Each row is a point. Each copy is the shape, with its points in the same order, stretched, turned, moved and blurred by noise. Say if it was mirrored as well.

Shape (9 x 3)
[[0.20,-0.19,0.10],
[-0.04,-0.41,0.17],
[-0.05,0.35,-0.14],
[0.21,-0.51,-0.23],
[-0.05,-0.45,-0.61],
[0.29,0.20,-0.02],
[0.55,-0.02,0.44],
[-0.73,0.22,0.04],
[0.12,-0.57,0.77]]
Copy 1 (9 x 3)
[[0.34,-0.23,0.02],
[0.40,-0.34,0.37],
[-0.22,0.35,0.00],
[0.02,-0.66,0.06],
[-0.45,-0.64,0.28],
[0.08,0.11,-0.22],
[0.64,-0.02,-0.31],
[-0.09,0.52,0.81],
[1.11,-0.29,0.36]]
Copy 1 is: only turned
Copy 2 (9 x 3)
[[0.19,0.15,0.05],
[0.11,-0.09,-0.06],
[0.03,0.08,0.52],
[0.63,-0.06,0.11],
[0.83,-0.41,0.41],
[0.12,0.30,0.35],
[-0.03,0.60,-0.09],
[-0.41,-0.43,0.42],
[-0.22,0.20,-0.55]]
Copy 2 is: mirrored
Copy 3 (9 x 3)
[[-0.06,-0.33,0.27],
[-0.26,-0.15,0.42],
[0.32,0.18,-0.12],
[-0.33,-0.55,0.02],
[-0.64,-0.41,-0.45],
[0.37,-0.26,-0.04],
[0.52,-0.39,0.54],
[-0.28,0.72,0.03],
[-0.15,-0.26,1.21]]
Copy 3 is: only turned
Copy 4 (9 x 3)
[[-0.15,-0.26,0.18],
[-0.13,-0.46,-0.15],
[0.20,0.49,0.14],
[-0.57,-0.19,-0.09],
[-0.60,0.23,-0.33],
[-0.04,0.20,0.39],
[-0.08,-0.47,0.60],
[0.70,0.34,-0.53],
[0.05,-1.17,-0.04]]
Copy 4 is: mirrored

Shape (7 x 3)
[[-0.18,-0.08,0.32],
[0.12,-0.41,0.29],
[-0.02,-0.38,0.22],
[0.27,-0.04,0.26],
[0.11,-0.20,-1.33],
[0.20,-0.13,-0.39],
[-0.04,-0.07,-0.02]]
Copy 1 (7 x 3)
[[-0.21,-0.54,0.08],
[0.31,-0.61,-0.14],
[0.26,-0.56,0.05],
[-0.02,-0.21,-0.34],
[0.83,1.05,0.64],
[0.35,0.31,0.09],
[0.07,-0.10,0.22]]
Copy 1 is: mirrored
Copy 2 (7 x 3)
[[0.04,-0.15,0.18],
[0.08,-0.39,-0.11],
[0.03,-0.27,-0.10],
[0.35,-0.13,-0.07],
[-0.28,0.81,-1.03],
[0.08,0.21,-0.47],
[0.05,0.04,-0.09]]
Copy 2 is: only turned
Copy 3 (7 x 3)
[[0.12,0.51,0.00],
[0.40,0.46,-0.38],
[0.20,0.45,-0.30],
[0.55,0.28,-0.08],
[-0.98,-1.01,-0.53],
[-0.09,-0.24,-0.26],
[-0.02,0.16,-0.09]]
Copy 3 is: mirrored

Shape (7 x 4)
[[0.04,-0.92,0.11,0.79],
[0.19,0.05,-0.03,-0.28],
[0.65,0.20,0.10,-0.08],
[-0.14,0.64,0.10,-0.11],
[-0.10,0.18,-0.15,-0.06],
[0.29,-0.05,0.10,0.17],
[0.04,0.09,0.66,-0.47]]
Copy 1 (7 x 4)
[[0.38,-0.93,-0.08,-0.55],
[-0.18,0.42,-0.01,0.10],
[0.21,0.37,-0.26,-0.04],
[-0.05,0.54,0.27,0.80],
[-0.21,0.23,0.03,0.42],
[0.18,0.02,-0.11,0.00],
[0.17,0.70,0.62,0.02]]
Copy 1 is: only turned
Copy 2 (7 x 4)
[[-0.72,-0.70,-0.03,0.34],
[0.10,-0.04,0.03,-0.14],
[0.37,-0.18,-0.21,0.10],
[0.37,0.23,0.29,0.18],
[0.05,0.12,0.11,0.00],
[-0.05,-0.23,-0.04,0.26],
[0.37,-0.40,0.43,-0.15]]
Copy 2 is: only turned
Copy 3 (7 x 4)
[[-0.42,-1.41,-0.13,-0.55],
[0.09,0.39,0.47,0.01],
[-0.39,0.53,0.66,0.23],
[0.17,0.92,0.00,0.49],
[0.27,0.26,0.19,0.22],
[-0.27,0.00,0.27,0.06],
[-0.20,1.04,0.09,-0.39]]
Copy 3 is: only turned
Copy 4 (7 x 4)
[[0.32,0.43,1.39,-0.69],
[0.24,-0.32,-0.28,0.08],
[0.41,-0.15,-0.62,-0.40],
[0.21,0.09,-0.71,0.57],
[0.42,0.03,-0.18,0.40],
[0.34,0.00,0.00,-0.18],
[-0.60,-0.26,-0.24,0.25]]
Copy 4 is: only turned
